Every row gives one point. Before rounding, the points of a table are all equally far from one centre. They may lie mostly on one side of it. Write the centre, to within rounding.

Points, 9 rows:
5.19  -0.42
-1.49  0.39
-0.42  -2.59
3.92  -2.73
1.18  3.21
-0.58  -2.44
-1.45  -0.83
-1.17  -1.60
-1.45  -0.79
Centre: 1.84  -0.09

Points:
-1.61  -0.06  -3.34  -1.62  -1.89  -0.81  0.70  1.97  -2.86
0.04  -1.50  1.64  -0.01  -0.58  -5.63  2.07  -0.42  -1.90
2.39  0.53  -2.67  0.82  -1.33  -1.18  -0.48  -2.22  -0.74
0.06  0.80  2.69  0.62  -4.51  0.83  -0.09  -0.04  -2.00
-0.44  -1.20  -1.72  -0.06  -2.01  -5.04  1.65  -1.37  -3.39
3.67  2.38  2.56  0.93  -0.58  -0.96  0.14  -1.04  0.27
0.63  4.49  -1.40  0.73  0.83  -2.35  1.34  -3.09  -0.83
0.35  -0.14  1.09  0.45  1.81  -2.48  1.28  0.83  -6.13
-0.22  0.29  3.47  2.94  -0.94  -0.88  1.81  -2.44  -2.40
-1.05  4.38  -2.77  2.70  -0.30  -1.68  4.68  0.84  -1.76
-2.80  1.15  1.01  0.32  -2.56  -0.25  2.58  -0.34  -5.81
1.19  0.15  -2.95  1.82  -2.09  1.71  1.39  0.76  -3.73
0.24  2.38  3.13  0.52  -3.51  -3.48  2.50  -2.96  -2.33
1.99  2.00  0.42  -0.83  -0.15  1.34  -0.21  -2.46  -2.68
1.93  1.81  0.26  -0.38  -4.08  -0.94  3.50  -2.58  0.13
Centre: 0.49  1.87  0.14  0.58  -1.27  -1.85  1.96  0.64  -2.27

Points:
0.59  5.39  0.40  -1.95  1.30  -3.49  -0.48  0.40  -2.80  -0.95  -0.34  -0.78  -0.69  -2.19  -2.57  1.68  0.90  0.27  2.37  -0.10  -1.06  -2.51  1.96  1.21
-0.53  0.52  5.88  -4.36  -1.35  -3.03  0.05  -0.49  -0.93  0.82  1.50  0.49  0.53  -1.83  -4.44  1.76  0.36  -1.00  2.69  0.31  0.02  -0.15  -2.02  -2.66
-0.90  3.46  2.83  -2.37  2.48  -4.47  -0.06  1.83  -1.22  -0.88  2.00  0.26  -1.75  -1.44  -3.04  -0.98  0.02  -0.30  3.31  -3.34  -0.04  0.59  3.82  2.03
1.22  3.14  1.73  -0.23  2.72  -4.07  0.28  -1.74  -1.15  2.02  -2.29  2.28  0.69  -1.31  0.24  -0.04  0.96  -0.03  0.01  1.35  -2.63  -1.04  -1.30  -1.11
1.64  2.03  -0.23  -0.63  2.50  -2.42  4.34  2.52  -0.09  -1.62  1.53  3.09  1.83  -1.10  -4.70  -0.38  0.59  -0.19  1.92  -3.69  -0.32  2.50  -1.27  -0.74
0.49  2.94  -0.93  -0.95  -1.68  -3.78  1.84  -1.07  -0.44  1.05  1.73  3.69  -0.24  -2.19  -3.21  -0.40  1.34  -0.55  3.42  0.36  -0.50  -2.38  1.95  -1.17
-1.61  -1.13  0.60  -0.38  -0.66  -3.54  0.42  1.61  2.87  1.46  2.34  -0.34  -3.32  -0.77  -4.99  -2.92  1.84  -1.82  5.10  -0.98  -1.84  0.01  0.51  0.51
-0.29  0.22  3.10  -1.01  -1.59  -4.01  2.95  0.29  -1.33  -1.27  1.22  1.70  1.44  -2.17  -3.55  -0.92  1.22  -5.13  0.50  -4.92  -0.98  0.92  -1.29  0.80
0.69  2.98  4.54  -0.51  1.07  -2.51  0.23  0.22  -2.28  2.50  1.97  0.59  -1.75  -5.02  -3.45  -2.44  0.96  0.40  3.76  -2.75  -3.06  2.20  0.93  0.11
-1.74  0.67  1.93  -0.89  -0.88  -3.53  3.59  -0.68  -1.99  0.09  -0.23  4.28  0.14  -3.99  -3.81  0.59  -1.19  0.54  4.78  -1.68  -3.50  0.76  -0.86  1.44
1.91  2.05  2.99  -2.64  4.28  -3.29  0.78  -3.75  -0.49  -1.89  1.49  1.16  -0.45  -1.45  -2.13  -0.65  -0.52  -1.85  3.73  -3.84  0.41  1.08  0.84  0.17
3.31  2.23  3.10  -1.71  0.49  -2.23  0.51  -2.93  -1.86  0.79  0.15  0.37  -3.10  -2.78  -3.44  1.12  -0.75  0.89  4.11  0.92  -2.18  -2.98  -1.49  -0.62
0.34  3.32  2.11  1.14  1.43  -0.19  1.49  1.22  1.59  -2.73  -0.62  -2.41  -1.62  0.59  -6.44  0.11  -1.51  -2.09  2.97  -2.05  -1.95  0.18  1.29  -0.71
-1.89  4.08  3.62  -0.92  -0.10  -3.46  2.06  -0.72  2.02  1.97  2.64  0.68  -0.43  -1.81  -4.32  -1.46  1.81  -1.48  1.39  1.38  0.06  -0.52  -2.37  -0.87
-0.54  2.79  4.52  0.02  -0.07  -3.67  1.83  0.29  2.21  -0.17  -1.87  -0.66  -2.07  -3.36  -2.72  2.16  0.21  -1.62  1.19  -1.56  1.94  -1.30  -1.29  3.79
0.11  3.30  -0.16  -0.48  2.03  -5.73  0.74  2.54  1.22  -1.09  0.40  0.57  1.95  -1.55  -6.21  -1.31  2.72  0.07  2.23  -1.01  -2.06  -0.17  -1.29  0.17
0.81  2.67  2.19  -3.26  -1.22  -5.14  1.66  0.56  0.86  -3.13  2.29  -0.27  -2.62  -2.03  -4.14  1.29  2.11  1.37  2.04  -0.80  1.29  2.78  -0.09  0.24
-0.57  3.12  2.08  -1.86  -1.55  -4.41  1.27  1.79  -0.26  0.96  -0.52  0.79  -1.65  1.47  -3.66  3.66  1.52  -1.57  1.39  -1.75  -1.92  2.29  -0.19  1.21
-1.54  2.91  2.60  0.31  2.24  -3.93  1.87  -0.61  -2.93  -0.22  -2.07  -0.10  -3.60  -3.05  -6.26  -0.47  -0.47  0.57  2.11  0.49  0.13  0.33  -2.74  0.57
1.00  -1.01  0.17  -0.74  3.60  -1.37  -0.41  -1.54  1.40  0.95  2.36  1.44  0.78  -1.95  -5.12  1.72  -0.57  1.05  3.38  0.54  0.39  2.59  -2.92  1.38
1.39  4.28  0.83  -2.71  -0.17  -2.63  1.37  0.23  -3.59  -1.56  0.15  -0.24  -1.60  -3.22  -4.23  0.73  -1.52  0.27  4.77  0.28  -1.39  -1.52  -2.22  -0.74
-0.71  -3.72  1.64  -1.12  3.77  -1.68  1.06  -2.46  -1.08  -1.13  -1.67  1.19  1.43  -1.63  -2.37  1.21  3.18  -3.00  2.97  -0.13  -1.13  0.46  0.01  1.35
-0.41  2.07  1.51  -1.69  2.69  -1.93  3.56  -0.61  0.29  1.08  -3.25  -1.06  0.70  -1.45  -4.83  -1.57  -1.68  -1.86  0.86  -1.32  -0.34  -2.62  -3.62  0.10
3.68  2.79  -0.99  -1.86  2.48  -3.42  3.24  -1.61  -2.08  -0.96  1.02  0.77  -2.45  -1.61  -2.23  -1.62  0.33  -0.83  2.63  -3.39  1.21  0.91  0.86  -0.94
2.10  2.88  4.31  -1.04  -1.63  -3.56  0.43  -0.90  1.40  -0.20  0.88  3.23  2.15  -2.46  -4.15  -2.23  -0.82  0.24  3.25  -1.77  -1.32  -0.10  2.43  2.17
0.36  0.98  3.00  -1.94  0.73  -3.54  -0.26  -2.05  0.84  1.84  1.76  3.20  -2.37  -2.29  -4.97  0.88  0.17  -0.76  2.64  -4.33  -1.47  1.73  -1.56  3.55
0.22  5.01  3.01  1.75  0.92  -0.17  0.76  -1.92  -2.96  -2.71  0.85  0.34  -0.28  -1.70  -4.63  -2.63  -0.58  -1.19  1.44  -0.33  0.42  -1.27  -2.68  0.63
-0.17  2.73  5.88  -0.02  2.97  -3.04  1.99  0.35  0.76  3.11  -0.67  0.86  -0.28  -1.39  -3.29  0.13  -0.69  1.44  3.61  -2.50  0.26  -0.77  -3.47  -0.34
1.20  0.27  0.21  0.75  1.20  -3.17  0.72  2.63  -1.63  2.67  -1.50  0.25  2.27  0.12  -2.23  0.93  2.09  -3.34  3.11  -1.04  -1.47  -0.89  1.59  -1.53
-0.51  0.91  3.62  -2.77  0.52  -2.22  2.42  -0.96  0.86  1.41  4.50  3.00  -0.60  -1.59  -5.26  -0.28  0.80  2.36  3.75  -1.36  -1.31  -1.32  0.10  -0.32
-3.21  0.39  3.93  -0.68  1.80  -0.53  0.64  2.14  -0.87  2.80  1.75  0.38  -2.05  -3.52  -3.39  0.72  -2.88  -0.56  1.89  -2.09  -0.79  1.58  2.09  1.12
Centre: 0.24  0.13  1.90  -0.46  0.32  -1.73  0.60  0.24  -0.12  -0.75  -0.05  0.24  -0.75  -1.59  -2.42  -0.77  0.38  -0.05  1.76  -1.36  -0.92  0.24  -0.71  0.19

Points:
-0.21  2.36  -3.99  1.13  2.20  -2.16  -1.47  2.35  -0.18  1.09  -2.55  -2.02  -1.07  1.98  -0.05  1.76  -0.06  -2.28  -2.31  -1.45  -0.91  -1.62  0.69  -3.27
-2.39  0.21  -2.74  -0.75  -0.79  -1.19  -2.16  3.41  0.76  2.91  -3.56  -0.06  -0.99  3.27  -0.18  2.12  3.02  -4.48  0.17  1.47  -0.34  -1.18  1.32  -2.72
-1.50  -0.02  -2.07  0.31  0.60  -1.57  -1.85  1.20  2.44  4.44  -1.22  2.58  -0.87  0.72  1.53  4.54  2.82  -2.53  -1.59  0.30  -1.80  -2.24  2.06  -0.26
-2.70  -1.14  -3.35  -2.54  -1.21  -2.12  -0.92  0.61  -1.59  1.10  -3.12  0.18  1.41  -1.67  -1.27  5.04  -0.95  -3.04  0.24  -1.45  -0.19  -1.66  3.95  -1.25
-2.28  1.16  -2.03  -0.03  -0.31  -2.80  -0.91  2.74  3.09  1.61  -1.20  1.18  -1.56  2.08  0.78  4.05  2.24  -1.56  -1.49  -0.60  -1.48  -2.55  1.49  0.22
-3.34  3.40  -2.64  0.88  -0.24  -3.03  -0.69  1.35  -1.36  0.68  -2.44  -1.06  -2.44  0.36  -1.15  4.92  0.76  -4.20  -2.24  -1.38  -1.39  -0.45  -0.26  -1.83
-2.83  -1.02  -1.05  0.39  -0.77  -2.04  -1.63  2.21  0.96  3.41  -2.31  0.51  -2.74  2.12  0.75  6.39  1.41  -3.02  -1.87  -0.51  -1.61  -3.90  0.59  -1.19
-4.68  -0.26  1.34  1.90  0.85  -2.28  -0.36  -0.84  2.85  1.47  -4.22  -0.81  0.91  -1.34  0.82  3.27  1.21  -3.20  -2.22  0.47  -2.13  -5.11  -1.18  -0.18
-3.70  -1.94  -2.17  0.16  0.19  -0.72  0.43  2.10  0.55  1.84  -1.00  0.76  -1.17  3.45  2.39  3.81  2.63  -1.32  -2.04  -0.99  -3.55  -3.22  0.32  -1.26
-3.91  -0.78  -2.91  0.19  1.45  -3.35  -1.11  2.91  -0.02  2.06  -0.73  2.37  -1.12  0.57  1.57  2.86  1.37  -3.80  1.77  -0.75  -1.28  -3.64  -2.58  -2.07
-2.66  1.59  -2.42  -0.71  -2.33  -0.33  1.07  2.77  -0.75  2.80  -3.08  -1.90  -2.62  0.88  1.01  3.38  -0.87  -4.80  -2.87  -1.93  -1.59  -4.69  0.32  -0.76
-1.87  -0.06  -2.09  -0.64  1.68  -1.81  0.82  1.90  2.07  3.20  -2.89  -1.27  -1.85  1.79  2.62  2.96  0.98  -2.75  -3.09  -1.47  -0.45  -2.91  0.84  -1.36
-5.90  -0.11  -0.40  1.23  -0.79  -0.91  2.16  2.02  0.11  4.77  -1.67  0.98  -1.56  1.93  -1.37  3.19  2.22  -4.37  -1.44  0.40  -1.40  -2.54  0.66  0.57
-2.60  0.19  -1.25  0.40  0.19  -2.54  -1.30  1.58  3.36  4.25  -1.03  1.33  -0.43  2.38  -0.80  3.40  2.65  -5.46  -2.45  -2.80  -3.07  -3.80  1.71  -1.43
0.06  -0.31  -1.74  1.44  -1.80  -2.65  -1.09  2.02  0.90  2.27  1.57  1.46  -3.01  1.54  0.36  4.10  2.95  -3.63  -1.40  0.18  -2.96  -3.20  1.09  -0.24
-1.29  -0.27  -1.77  1.36  -2.68  -1.39  -2.72  0.76  2.01  4.78  -1.55  1.96  -1.16  2.56  -0.11  3.49  -0.62  -4.31  0.02  -4.10  -0.47  -2.80  1.76  0.79
-3.66  -2.22  -3.28  0.68  -0.41  -2.63  -2.72  2.74  1.57  1.39  -0.22  2.01  -2.31  1.29  0.67  3.17  1.81  -2.80  -1.16  -2.83  -4.14  -4.06  -1.04  -0.28
-0.81  -0.46  -0.49  -1.66  -0.23  -2.51  -0.88  1.30  1.73  0.31  -4.98  1.68  -0.05  0.18  0.99  3.08  -0.13  -1.93  -2.28  0.39  0.73  -2.05  2.19  0.69
-0.76  0.94  -0.30  -0.96  -0.93  -1.43  0.17  1.51  0.52  1.26  -3.64  -0.98  -2.16  0.70  1.92  4.26  2.70  -4.19  0.22  -1.28  -2.61  -4.65  -0.35  -0.85
-2.23  0.15  -0.76  -1.38  1.28  -3.53  -0.42  1.68  1.71  3.28  -1.08  0.35  -4.10  -0.52  1.42  4.02  0.81  -3.08  -1.97  -1.52  -1.49  -1.79  -0.27  -0.16
-1.55  -2.79  -4.99  -1.14  -0.74  -1.49  -1.15  2.75  0.37  0.99  -2.19  -1.46  -1.30  2.13  0.54  3.88  1.48  -5.82  -0.27  -1.69  -0.68  -0.89  1.12  -0.33
-2.30  0.80  -2.71  -0.22  0.57  -3.49  -1.90  0.21  -0.65  1.59  -2.68  1.38  -1.06  0.09  0.80  4.11  3.99  -4.14  -2.40  -1.19  -1.67  -1.27  2.98  -2.64
-2.35  -1.47  -2.11  0.28  -0.02  -2.08  -1.32  -0.60  -0.06  -1.51  -2.19  -0.84  -0.70  3.13  1.71  3.02  -0.09  -2.35  -1.63  -0.10  -1.32  -4.03  4.65  -2.34
-3.96  0.83  -3.68  0.65  0.17  0.38  -0.98  -0.30  2.09  1.97  0.09  0.91  -0.19  4.45  -0.56  1.73  3.15  -2.62  -0.90  0.20  -1.88  0.08  1.45  -0.03
-2.53  0.04  -3.75  -0.63  -0.31  -3.09  -1.30  -1.14  -0.92  4.15  -2.75  0.37  -3.04  0.71  1.18  4.11  -0.54  -4.92  -2.35  -1.80  -3.00  -3.81  0.71  -2.30
-2.13  1.00  -2.26  0.47  -1.74  -1.62  -1.72  1.92  1.28  0.11  -2.99  2.62  -2.31  1.69  2.52  1.56  0.90  -1.95  -1.58  0.02  -0.81  -4.35  -1.18  1.18
-3.39  -3.08  -1.86  -0.48  -1.30  -1.28  -0.88  0.98  3.80  4.76  -2.39  -1.22  -0.65  2.86  -1.03  3.73  0.75  -2.98  -1.21  -1.47  -1.86  -0.68  -1.55  0.26
-1.35  0.94  -2.16  0.58  0.34  -1.18  0.01  2.46  1.26  3.01  -0.98  -0.32  0.61  1.00  4.61  1.34  1.14  -3.55  -2.92  -0.76  0.49  -2.89  2.61  0.73
-3.02  0.88  -2.95  1.03  -1.59  -3.30  -0.66  2.65  -0.61  2.37  -2.94  1.63  1.75  1.29  -2.88  4.49  -1.40  -2.86  -1.78  -2.04  0.29  -4.70  -0.32  -0.73
-1.73  -0.42  -1.09  1.16  -1.87  -1.48  -1.48  2.52  1.60  1.68  -0.03  1.37  -3.53  1.27  1.77  1.68  0.63  0.47  -2.45  -1.06  -0.56  -3.53  -0.26  1.22
-3.89  1.63  -1.36  2.74  -1.77  0.01  0.72  -0.13  1.96  1.84  -3.01  -1.27  -2.92  1.11  0.87  4.70  -0.09  -2.88  -1.61  -1.78  -0.70  -2.54  -1.35  -2.03
Centre: -2.50  -0.95  -0.69  0.49  -0.93  -0.57  -1.71  0.19  -0.40  1.57  -0.61  -0.24  0.54  -0.17  -0.64  0.93  -0.03  -3.83  -1.36  -0.81  -1.46  -2.21  0.10  -1.17
